Each row is a point. The points of each table are mixes of a few directions, plus a little noise. How many directions does each table use, and how many do they share? Where both have some left over, give the other angles between the two spaces (their principal angles), to ten degrees, smallest first.
In the rows, zero is written as 128.

First (7 x 3):
146; 249; 100
120; 72; 140
132; 151; 123
137; 190; 114
114; 39; 148
125; 105; 133
123; 91; 136
Second (5 x 3):
191; 108; 93
98; 135; 181
99; 141; 92
181; 104; 188
71; 151; 85
Directions: first 1, second 2, shared 0; angles 70

First (8 x 8):
148; 147; 74; 136; 184; 110; 83; 165
61; 125; 172; 172; 110; 156; 141; 117
141; 133; 126; 201; 146; 180; 198; 73
105; 101; 82; 113; 143; 131; 71; 160
130; 143; 45; 108; 215; 138; 113; 191
123; 127; 136; 150; 117; 110; 84; 124
153; 144; 234; 75; 45; 87; 189; 91
158; 101; 155; 67; 67; 110; 147; 104
Second (9 x 8):
119; 54; 49; 144; 118; 169; 75; 107
107; 60; 81; 81; 93; 122; 43; 144
219; 154; 144; 127; 116; 87; 148; 90
72; 138; 169; 169; 128; 154; 152; 124
105; 155; 138; 144; 171; 178; 226; 130
167; 175; 177; 58; 122; 76; 167; 155
120; 100; 156; 149; 73; 118; 96; 91
182; 202; 115; 129; 199; 78; 120; 170
61; 110; 123; 155; 133; 167; 124; 138
Directions: first 5, second 5, shared 5

First (8 x 11):
79; 193; 115; 137; 128; 67; 145; 196; 94; 203; 115
78; 127; 109; 176; 84; 138; 169; 139; 192; 163; 116
209; 124; 160; 88; 221; 91; 66; 109; 60; 125; 145
180; 107; 167; 87; 185; 128; 93; 91; 134; 96; 167
70; 128; 95; 210; 53; 165; 179; 138; 146; 126; 59
135; 64; 73; 107; 38; 203; 137; 96; 159; 70; 141
165; 133; 148; 110; 190; 90; 97; 127; 109; 157; 148
107; 148; 157; 109; 124; 141; 139; 127; 130; 82; 133
Second (9 x 11):
148; 74; 45; 130; 140; 155; 113; 176; 188; 111; 177
102; 173; 155; 154; 132; 107; 156; 79; 177; 118; 43
111; 145; 178; 111; 100; 141; 118; 119; 151; 111; 97
123; 87; 80; 114; 152; 149; 104; 159; 180; 107; 169
179; 93; 104; 117; 101; 142; 119; 182; 36; 157; 209
131; 157; 204; 109; 87; 123; 128; 116; 47; 146; 118
120; 59; 37; 109; 204; 144; 91; 169; 169; 112; 222
103; 181; 186; 140; 141; 93; 149; 72; 88; 143; 74
134; 185; 166; 167; 95; 99; 173; 83; 115; 143; 40
Directions: first 5, second 4, shared 0; angles 40, 40, 40, 60
